Rows are points. The points of each table are mixes of a few directions, plus a little noise. Count the directions of each table, and those that both share. Where both have some left over, give the other angles between the two spaces (their principal angles), to ten degrees, smallest first.
(in the rows, 128 means zero)

First (7 x 2):
[[107  63]
 [122 110]
 [142 173]
 [132 141]
 [126 123]
 [124 116]
 [141 170]]
Second (6 x 2):
[[181 162]
 [ 96 108]
 [ 98 108]
 [105 113]
 [143 138]
 [145 139]]
Directions: first 1, second 1, shared 0; angles 40

First (5 x 4):
[[105 143 121 129]
 [146 156 108 136]
 [ 79 105 111 111]
 [202  99 156 131]
 [110 134 147 134]]
Second (8 x 4):
[[174 124 135 134]
 [111 129 124 126]
 [193 124  80 122]
 [107 129  94 118]
 [162 128 183 144]
 [ 95 129 144 130]
 [ 98 130 165 135]
 [ 82 130 100 117]]
Directions: first 3, second 2, shared 2

First (7 x 8):
[[145 148 161  57 148 108 122 139]
 [122 193  94  85  85 147 119 123]
 [158 114 109 149 140 111 150 132]
 [177 113 126 148 122 105 144 138]
 [121  92 173 121 132 155 139 115]
 [ 94 103 118 167 155 133 125 121]
 [ 79 135 115 168 115 137  95 126]]
Second (8 x 8):
[[156  84 124  87 138  93 148 123]
 [110 140  55 115 131 136 150 108]
 [155 132 201 133 135 126 113 150]
 [129 112 115  92 160  98 136 126]
 [143 134 147 148 105 145 128 132]
 [ 91 128 108 128 147 118 111 125]
 [ 94 123  81 148 103 140 124 110]
 [147 172 191 172 106 170 113 150]]
Directions: first 5, second 4, shared 3; angles 70

First (10 x 11):
[[121 166 157 129 107 104 159 106  99 152 116]
 [152 130 117 209  99 157  93 120  91 145 115]
 [128 123  95 138 153 189 134 119 177  75 151]
 [123 172 127 150 205 138 122 139 105  99 130]
 [127 156 145 149 141 120 144 129  93 135 119]
 [113 113 135  79 133 122 174 138 158 114 139]
 [122 102 132  77  83 103 129 116 159 147 130]
 [137  70 123 114  77 114 109 142 139 155 124]
 [117 112 121  89 173 123 131 154 153 104 141]
 [137 134 129 144 110 109  84 118 106 153 115]]
Second (11 x 11):
[[132 119  99 164 186 193 140 155 146  71 147]
 [129 130 105 153 178 180 143 143 144  81 143]
 [151  46 121 147  73 105  72 170 107 177 111]
 [132 115 133 125 108 111 116 131 121 147 120]
 [111 182 136 111 155 135 160  98 139 104 136]
 [128 129 133 122 119 118 125 124 126 135 125]
 [123 137 152  98  83  77 119 105 114 172 114]
 [126 134 131 123 125 122 130 122 128 132 126]
 [138  99 102 163 160 172 123 160 136  96 137]
 [116 172 140 107 137 119 152  98 133 121 130]
 [123 146 153  94  86  76 124 101 116 171 114]]
Directions: first 5, second 2, shared 2

First (9 x 14):
[[121 158 150 121 129 103 109 118 146 141 132 116 131  62]
 [134 166 122 134 136 153 117 153 165 156 116 182 187  68]
 [103  77 128 122 116  86 150  84  77 112 131  74  71 181]
 [ 99 151 133 117 114 105 134  98 137 153 128 113 159  59]
 [156 121 123 129 154 120 131 153 147 130 113 147 133 147]
 [172 128 113 136 147 170 131 177 152 115 124 162 147 179]
 [ 97 109 106 142 113 152 136 121  99 143 116 167 143 134]
 [136 129 139 114 113 127 136 112 123 100 154  69 103 159]
 [134 114 141 137 127 137 110 135 107 103 138 121  78 165]]
Second (10 x 14):
[[146 139 126 144 136 128 153 117 151 114 130 120 160 103]
 [138  99 138 199 142 135 148  97 106  78 127 144 100 116]
 [135 105 135 183 139 133 144 104 111  88 126 140 106 119]
 [143 143 125 128 132 128 147 125 152 125 129 119 160 108]
 [143 155 122 106 128 126 144 132 166 140 132 112 176 108]
 [ 91  94 135 122 117 127  82 139  70 137 123 152  51 176]
 [135 154 120  89 124 124 133 143 161 153 131 112 169 118]
 [101  80 140 164 126 132  97 122  62 108 123 158  42 165]
 [139 162 119  85 125 123 137 142 169 155 132 107 181 115]
 [108 146 120  58 112 121  97 161 133 178 127 119 134 151]]
Directions: first 5, second 2, shared 1; angles 90

First (8 x 24):
[[132 150 117 148  99 118 104 102 115 149 133 126 158 150 151 126  96 142
  115 107 142 163 149 119]
 [132 114 136 114 158 133 134 147 141 116 128 137 113 110 119 139 153 116
  136 148 122 109 113 142]
 [121 112 148 112 135 147 160 156 127 111 118 115  84 114 104 126 153 137
  140 142 109  98 106 117]
 [123 127 133 126 117 138 142 132 120 128 123 117 113 129 118 119 127 137
  132 120 120 121 125 112]
 [129 171 115 180  73  74  65  88 119 138 139 116 196 185 201 151  70 166
   82 156 176 223 169 150]
 [152 125 139 113 162 156 122 141 125 153 129 152 114 102 121 143 144 129
  144 103 110 118 114 111]
 [110 108 118 112 135 132 160 131 139 110 126 123 115 117  93  99 143  95
  141 120 118  83 122 133]
 [124 117 119 119 145 126 134 129 140 120 131 137 131 118 115 120 139 102
  134 128 128 107 126 141]]
Second (9 x 24):
[[113 125 101 128 115 122 139 104 131 130 132 128 148 133 110  92 114  94
  133  93 130 109 142 126]
 [127 128 127 128 128 128 129 126 128 129 129 127 129 129 127 125 128 125
  128 126 128 127 128 128]
 [107 124  92 128 111 120 142  95 132 131 133 129 156 135 103  80 111  83
  134  82 132 102 148 126]
 [135 129 140 128 134 131 124 138 127 126 126 128 119 126 136 143 134 143
  126 143 127 136 122 129]
 [180 137 219 128 172 148  93 210 117 120 116 126  60 112 190 249 171 241
  114 245 119 193  77 133]
 [121 127 115 128 122 125 133 116 130 130 130 128 138 130 119 111 122 111
  130 110 129 118 135 127]
 [131 128 133 128 130 129 126 132 127 128 128 128 124 127 132 135 130 135
  127 135 128 132 125 129]
 [117 127 109 128 119 124 135 111 130 130 130 128 142 132 115 103 120 105
  130 105 130 115 138 126]
 [122 127 117 129 123 126 132 118 129 128 129 129 136 129 121 113 123 114
  130 113 129 120 134 127]]
Directions: first 4, second 1, shared 1

First (8 x 32):
[[128 128 128 128 128 129 128 128 128 128 128 128 127 128 128 128 128 128
  128 127 128 128 128 128 128 128 128 128 128 128 127 128]
 [126 119 124 130 130 126 136 129 146 132 109 128 122 130 125 114 118 126
  126 121 122 128 122 127 129 127 125 142 119 139 127 129]
 [127 121 126 130 130 127 135 130 143 131 113 129 123 129 126 117 119 126
  127 122 123 128 122 129 129 127 125 140 120 138 126 128]
 [135 180 152 116 113 138  80 119  12 102 249 123 165 116 144 218 195 140
  139 174 167 132 173 129 119 136 147  36 188  54 136 123]
 [123  98 114 136 137 123 157 133 195 143  56 131 106 135 118  75  89 121
  122 101 105 126 101 128 134 123 117 182  93 172 124 131]
 [123  98 114 134 136 122 156 133 193 143  59 131 106 134 119  77  90 122
  122 102 106 126 103 127 133 124 118 181  94 171 123 131]
 [131 148 138 124 123 132 109 125  83 118 175 127 142 123 134 163 154 133
  132 146 144 129 145 129 125 131 136  93 151 100 131 126]
 [129 131 130 127 128 129 125 128 121 127 136 128 131 127 130 134 132 129
  129 131 130 129 130 128 128 128 129 122 131 123 129 128]]
Second (10 x 32):
[[143 119 126 144 130 120 119 138 155 142 112 122 127 131 110 121 130 128
  132 118  96 145 114 114 149 119 131 141 138 145 116 107]
 [143 126 129 142 128 121 114 136 140 138 127 121 132 130 113 132 138 129
  133 124 102 145 120 115 147 120 133 130 144 135 117 108]
 [115 135 130 114 126 135 137 120 106 116 140 134 128 125 144 133 125 128
  124 136 156 113 140 140 109 136 125 118 119 114 138 146]
 [105 155 137  98 121 144 132 110  57  99 182 138 138 120 162 159 139 131
  123 154 191 100 162 152  90 146 126  86 125  83 150 162]
 [129 149 138 121 122 133 110 123  80 116 177 127 143 123 136 164 154 133
  132 147 147 128 147 130 122 132 135  91 150  97 132 128]
 [138 142 135 132 124 127 106 130 100 126 163 123 141 125 125 157 153 132
  134 139 126 138 137 121 135 126 136 102 154 110 125 116]
 [109 112 119 117 133 132 161 122 156 126  86 137 110 130 139  91  93 122
  118 116 143 108 121 143 110 134 115 159  88 147 137 153]
 [159 103 120 165 135 109 113 150 199 161  81 114 123 137  87 104 127 127
  136 102  53 165  93  97 176 106 134 166 144 172 101  83]
 [138  91 113 151 138 115 145 142 216 155  48 124 107 138 102  73  95 122
  126  95  76 142  90 114 154 114 121 190 106 184 112 110]
 [101 148 134  96 123 144 143 109  71 100 165 140 131 121 163 145 127 128
  121 149 191  96 157 155  87 146 123  99 112  93 151 167]]
Directions: first 1, second 2, shared 1

First (9 x 32):
[[171 116  91 150 134 165 110 147  88 142 117 157 121 126 138 145 115 119
  174 171 153 138 143 132 136 148 120 131 151 127 178 165]
 [126 121 124 133 124 129 141 128 121 138 136 135 124 138 125 128 133 136
  135 119 129 128 140 133 117 118 111 126 142 122 123 113]
 [132 143 128 128 128 134  97 121 134 110 113 117 139 110 125 131 124 113
  128 153 134 132 108 123 151 151 152 137 106 138 137 152]
 [152 111  83 164 112 162 137 135  82 165 135 165 116 146 124 142 139 138
  179 150 156 130 169 145 113 127  80 132 175 114 156 121]
 [147 134 128 122 143 137  95 137 129 108 109 121 135 107 137 135 110 109
  130 158 133 136 106 117 153 152 161 131 106 140 152 169]
 [ 50 157 175 110  99  81 150  79 192 112 147  83 144 136  97 101 164 143
   65  70  96 110 106 129 119 103 128 132  93 127  43  60]
 [131 104 119 134 129 125 170 140 111 156 147 149 110 153 133 128 133 149
  137  99 124 124 161 138  97  99  89 118 166 113 124  96]
 [154  94 114 128 145 130 163 161 100 153 140 156 105 148 149 133 114 141
  146 112 129 129 160 132 102 105 103 113 165 118 147 122]
 [ 90 169 187  85 141  89  89 104 197  65 109  66 156  90 125 111 117 102
   57 121  96 127  57 102 168 149 208 134  45 153  90 150]]
Second (9 x 32):
[[104 120 148  72 133  87 127 113 162 119 131 108 147 111 122 116 157 130
   81  86 119 117  96 165 126 128 133 135 126 166 102 106]
 [116 152 149 154 162 136 151 140 134 127 142 142 109 131 125 124  97 103
  125 120  96 134 151  88 106 113 146 117 116  97 119 123]
 [164 120  69 145 141 176  95 131  76 162 124 184 134 105 110 150 150  96
  181 173 167 136 148 178 124 167 100 152 182 151 189 153]
 [112 107 122 124  63 107 146 104 136 134 131  98 136 163 130 119 161 185
  125 108 145 113 125 144 136 107  88 126 133 124  95  89]
 [147 124 146 117 114 116 109 141 142  90 102  86 130 134 162 127  95 148
  119 151 130 131  96  88 170 132 169 114  81 126 132 172]
 [148 118 120 112 125 130 102 133 124 118 111 119 138 117 139 134 127 128
  132 148 144 131 107 136 151 147 141 132 121 147 149 158]
 [ 93 156 131 177 159 148 180 126 118 165 168 177 102 139  93 124 128  99
  140  98  97 130 189 116  65  98  98 126 159  86 107  74]
 [112 116 165 102  84  82 138 120 167  93 117  63 135 153 155 112 121 180
   88 105 119 117  93 101 157 104 145 111  81 123  84 120]
 [154 139 101 150 171 169 107 144  95 145 126 175 122 102 118 144 116  80
  163 163 136 142 148 136 117 156 134 139 151 131 177 160]]
Directions: first 3, second 4, shared 2; angles 70

First (10 x 32):
[[108 142 110 127 122 136 126 132 119 104 122 116 117 116 129 129 131 120
  123 132 126 116 134 119 109 129 119 118 136 127 126 140]
 [126 154 114 133 124 131 132 133 116  90  90 115 123 101  99 126 130 127
   95 121 106 136 149 128 120 133 100 123 149 121 134 150]
 [112 138 132 158 116 144 141 135 134 128 126 122  99 147 143 150 121 113
  105 130 110 137 101 145 119 116 158 118 137 134 149 142]
 [107 146 107 115 123 137 123 133 121 100 119 117 114 122 126 123 129 119
  118 135 122 117 134 114 108 136 111 118 141 124 120 137]
 [142 101 121 117 139 100 109 111 110 132 150 126 180  73 125 120 145 149
  191 122 177  97 167 114 130 125 106 140 100 132 107 118]
 [180  90 207 146 137 134 155 132 185 232 153 178 108 249 152 138 100 131
   98 126  98 195  47 174 195 118 211 149 114 132 158  86]
 [124 144 110  84 134 131 119 135 127 105 112 129 122 136 110  98 128 128
  111 135 117 127 142 103 123 154  91 125 143 114 106 120]
 [138 116 132 152 128 115 128 119 117 129 130 122 153  87 125 141 137 138
  151 117 146 120 146 138 131 114 129 134 116 135 136 138]
 [131 125 121  98 135 124 119 127 128 127 131 133 136 132 123 109 130 133
  136 132 135 122 137 112 130 141 110 131 127 122 110 115]
 [113 121 125 148 121 129 128 124 123 133 147 120 127 117 149 146 132 123
  151 130 144 112 122 132 116 113 148 124 118 138 133 135]]
Second (11 x 32):
[[228 103 136 108 132  97 124 119 167 140 126 163 166 109  75 103 116 153
  130  87 136 169 156 147 164 138  96 178 128 103 111 110]
 [152 126 119 102 124 127 125 131 153 127 133 143 122 146 117 112 118 127
  120 120 123 142 125 127 128 139 117 141 136 113 113 117]
 [115 133  97 174  94 138 133 129 138 102 150 112 105  95 149 166 123 106
  142 113 145 114 121 147  85 101 152 129 133 131 138 161]
 [113 131 157  87 161 128 123 134 109 152 106 135 138 170 121  95 138 144
  113 157 111 131 127 102 160 154 115 113 123 131 120  98]
 [ 69 123 147 168 142 125 127 118  74 138 130  98 151  92 162 154 155 136
  165 151 149  87 135 120 122 106 152  97 100 160 150 142]
 [ 82 142 120 160 119 143 135 130 110 115 128 106 109 119 153 153 133 113
  127 140 125 109 117 129 104 115 150 105 131 141 144 150]
 [163 125 126  98 129 125 126 132 153 130 126 149 128 147 107 105 115 132
  114 118 119 150 129 128 141 145 110 145 138 111 112 112]
 [ 79 145 147  93 154 142 126 137 103 141 108 124 115 181 139 103 137 128
  104 166 103 121 112  96 142 152 126  98 130 136 125 108]
 [169 138 131 160 115 125 145 129 143 113  98 132 125 108  94 142 118 129
   91 100 102 163 136 160 137 118 122 144 148 119 149 149]
 [110 114 129  92 141 126 115 126 122 147 152 134 137 148 147 108 134 130
  157 147 149 105 124 100 130 141 126 124 112 131 107 102]
 [125 126 101 170  98 132 132 124 137 105 149 116 114  91 143 163 123 112
  146 111 144 118 125 148  92 101 148 132 132 131 137 157]]
Directions: first 4, second 4, shared 3; angles 90

First (10 x 32):
[[152 131 128 156  82 137  95 199  83 121 139  53 123  97 132 131 163 130
   94  96 109 138 114 155 182 185 173 154 118 141 122 149]
 [109 129 121 103 153 122 154  79 166 129 127 184 141 146 121 118 105 132
  150 150 150 120 137 111  98  86  93 117 129 122 129 114]
 [141 117 156 152 145 129 111 136  95 143 106 103  93 135 142 157 129 109
  130 124  94 132 127 126 108 147 148 104 147 119 140 128]
 [151 128 135 157  95 136  96 189  82 126 131  60 115 104 135 138 158 124
  100 100 103 138 116 149 167 180 170 143 125 136 127 146]
 [158 109 180 179 150 132  89 159  57 155  89  65  62 134 156 182 138  93
  125 114  61 137 122 130 102 176 175  88 162 114 149 133]
 [123 138 104 115 101 129 134 140 145 113 150 130 157 114 117 104 137 145
  117 123 152 128 126 137 160 127 123 156 109 139 116 134]
 [101 136 103  89 141 121 164  76 186 118 142 198 163 141 112 100 104 144
  147 152 171 118 138 113 113  75  81 134 117 128 121 114]
 [124 141  97 115  88 131 132 152 144 108 157 121 164 106 114  98 143 150
  110 117 156 129 123 143 175 133 126 166 102 144 112 138]
 [116 123 136 117 162 122 144  84 147 137 115 169 121 151 129 134 105 121
  151 148 131 122 137 110  87  97 104 104 140 117 135 114]
 [104 128 120  98 162 120 160  66 175 130 125 198 142 152 121 118  98 132
  156 156 154 118 140 106  89  75  85 113 131 120 129 110]]
Second (10 x 32):
[[155 135 101 137 119  98 176 101 130 198 139  68  89 112  93 130 141  98
  150 128 113 141 136  53 195 159  46  97 225  95 114 224]
 [110  92 131 110 122 153 126 148 127 127 147 161 130 140 146  97 143 147
  136 157 187 116 102 105 173 164 130 141 137 110  96 159]
 [107 101 128  97 108 115 136 103 141 114 126 193 140 158 119  85 131 171
  109 148 178 111 123 111 128  95 118 164 127 139 112 119]
 [129 158 133 142 170 126 128 110 140 121 118 116 129 117 136 165  96  96
  144 120  84 130 138 141  84 104 136  96 109 135 153  89]
 [124 152 117 125 121 142 116 146 143  97 136 131 164 113 130 131 124 132
  122 112 123 135 138 183 102 112 152 142  71 146 140  89]
 [135 140 140 139 142 142 110 138 124 122 112 126 134 130 139 159 125 116
  136 113  95 147 151 186  62 116 152 111  93 125 156  90]
 [109 139 137 130 158 139 114 132 136  93 129 143 143 121 150 136 101 122
  127 132 126 111 110 136 115 115 164 128  88 148 134  81]
 [157 107 139 145 117 113 138 122  94 184 112  89  76 140 114 140 153 113
  134 126 106 143 138  94 143 162  94 103 203  97 126 192]
 [128 100 137 129  90 109 116 145  95 120 127 117 110 134 124  97 148 159
   82 130 151 108  98  87 190 147 148 169 152 149 105 148]
 [124 156 115 125 133 142 122 135 152 104 136 136 165 114 129 139 118 124
  135 114 117 140 146 185  89 105 142 129  73 137 146  88]]
Directions: first 2, second 6, shared 2

First (8 x 32):
[[156 107 115 102 116 134 115 134 157 127 121 116 109 126 155 133 119 130
  140 100 113 147 114  98 130 185 155 124 148 146 115  83]
 [103 140 123 142 127 129 137 119 114 142 141 137 131 133 117 126 131 138
  133 133 161 121 142 148 122 105 105 124 115 110 157 166]
 [108 134 116 134 121 133 133 119 122 146 142 134 124 133 125 126 127 142
  139 123 164 127 140 141 121 123 109 122 119 112 160 158]
 [121 139 146 143 142 120 134 130 110 116 123 132 144 126 109 125 136 117
  111 151 114 115 130 141 131  90 122 135 119 126 115 140]
 [205  80 114  68 110 136  97 149 192 109 101  97  95 119 187 139 110 117
  140  77  63 167  88  55 139 249 202 127 177 180  71   8]
 [106 143 134 147 135 125 137 123 108 132 135 137 139 130 109 124 134 129
  122 145 144 116 140 150 125  90 107 129 114 113 142 163]
 [126 137 148 142 143 119 132 132 113 113 120 131 145 125 111 126 136 114
  109 152 106 115 128 138 133  91 126 136 121 129 108 133]
 [ 99 144 127 147 131 127 138 119 107 139 141 139 136 133 110 125 133 136
  129 141 159 117 144 153 122  92 100 126 111 107 156 173]]
Second (11 x 32):
[[128 105 128 146 120 144 116 107 160 157 137 127 124 108 123 153 132 128
  161 121 135 136 141 106 144 136 141 107 107 113 111 129]
 [116 179 145 115 115 107 143 139  83 113  97 129 148 203 134  63 117 114
   85 103 146 145 102 120 100 109  88 171 123 155 186 175]
 [139 150 125 117 146 114 138 148  88 104 106 128 137 151 130  98 127 124
   94 118 121 119 125 156 107 128 112 158 146 154 145 129]
 [121 176 146 121 115 112 140 133  87 123  93 130 148 201 131  62 120 110
   93  93 149 147 108 116 102 115  88 171 114 157 185 178]
 [ 97 132 126  90 120 107 138 153 135  73 179 123 102 105 142 159 121 152
  108 210 108 110  93 144 135  99 148 103 170  96 110  93]
 [142 110 108 114 157 124 131 150 122  97 142 126 114  85 128 158 134 143
  118 164  96  95 137 174 131 137 148 120 168 127  92  76]
 [134 106 127 148 123 146 115 106 156 161 130 129 129 108 122 148 133 125
  161 111 136 135 145 108 142 139 138 110 105 119 114 130]
 [137  90 107 123 151 134 122 138 150 112 159 126 106  58 126 185 136 147
  143 171  97  97 144 161 145 139 164  98 160 108  73  69]
 [135 130 125 127 136 126 130 134 117 123 121 129 131 128 126 124 128 127
  120 124 124 123 130 139 124 132 127 135 134 136 128 123]
 [118 119 142 151 102 143 117  96 161 171 131 129 132 136 124 132 128 120
  164 104 153 154 132  81 141 129 127 111  86 114 135 160]
 [141 111 130 157 124 148 115 102 147 172 114 132 136 124 119 130 135 117
  159  88 143 142 151 103 137 145 129 123  94 131 126 145]]
Directions: first 2, second 3, shared 0; angles 60, 70

First (9 x 32):
[[119 123 111 115 153 162 159 118 102 113 119 152 129 128 135 115  99 133
  104 134 117 137 138 117 128 114  98 113 105 133 133 131]
 [136 135 114 120 111 154 166 109 129 111 133 150 137 147 120  89 115 138
   87 175 128 122 132 136 145 118 130 103 112 115 112 138]
 [121 133 148 132 127  90 104 127 132 141 127 105 127 129 126 154 147 128
  146 115 156 120 109 129 135 149 158 147 162 145 127 131]
 [139 147 141 129  87 101 130 110 152 132 137 118 137 152 112 112 151 138
  113 171 161 105 108 146 157 147 180 127 157 123 103 144]
 [151 124 116 143  98 144 122 147 156 131 138 130 125 125 125 107 136 120
  132 132  95 128 147 139 116 112 119 120 104  90 128 113]
 [ 87 129 132 101 191 122 149 101  74 118 109 138 130 126 138 157  98 137
  114 116 161 138 110 104 138 141 118 133 145 186 139 147]
 [116 124 110 112 154 162 163 114 100 109 121 154 129 129 133 116  97 133
  100 138 118 137 137 116 128 113  97 112 106 137 134 133]
 [ 97 130 132 107 176 124 148 104  87 119 112 135 129 128 135 151 105 137
  116 121 158 134 113 111 137 139 122 133 142 174 135 144]
 [184 109 144 197  56  95   9 217 221 180 150  71 107  91 129 154 201  86
  236  49  59 132 157 153  66 119 132 166 120  45 143  70]]
Second (11 x 32):
[[132  84 161 147 117 163 135 151 130 169 151  84 118 101 118 155 218  80
  166 114 151 132 205 135 123  94 185 140 106 107  81 144]
 [186 137 110 137 150 120 119 102 124 104 117 134 133 106 117 118 101 139
  187 101  69 153 125 144 173 123 172  91 117  95 121 117]
 [129 155 141 106 149 136 141 101 119 117 109 142 154  94 132 144  98 126
  125 147 106 142 146 125 165 105 170 113 129 104  99 133]
 [124 147 143 142  87  70  70 152 170 146 131 109 128 140 132 141 141 135
  137 121 140 107  89 135 106 159 124 159 170 128 147 113]
 [ 92 107  96 109 220 173 134 146  69 108 105 163 116  95 163 155  56 127
  132  58  76 169 137  84  78 108  12 128  84 158 187 103]
 [144  93 130 171  98 101  77 174 157 159 151  85  98 135 123 137 191 111
  185  75 136 120 126 139  85 147 118 156 134 129 149 113]
 [121 171 140 111 103 112 121 118 153 121 116 145 154 125 133 127  96 139
   91 169 117 116 113 129 141 127 136 131 148 106 118 124]
 [104 135 138 115 129 109 141 112 115 128 127 127 130 153 126 129 131 141
   97 149 177 112 101 124 136 151 132 138 155 168 127 147]
 [123 145 120 121 113 119 140 116 132 116 128 143 133 156 127 103 109 147
   89 160 143 114 101 130 132 142 114 121 138 139 134 133]
 [124 126 139 121 113 147 164 112 124 130 138 126 136 138 116 117 150 122
  101 170 158 118 149 136 151 119 166 121 127 127  92 153]
 [132 106  90 133 127 156 163 125 112 110 140 148 112 164 122  82 118 142
  100 139 133 124 117 129 117 133  79 109 101 148 150 131]]
Directions: first 3, second 6, shared 3
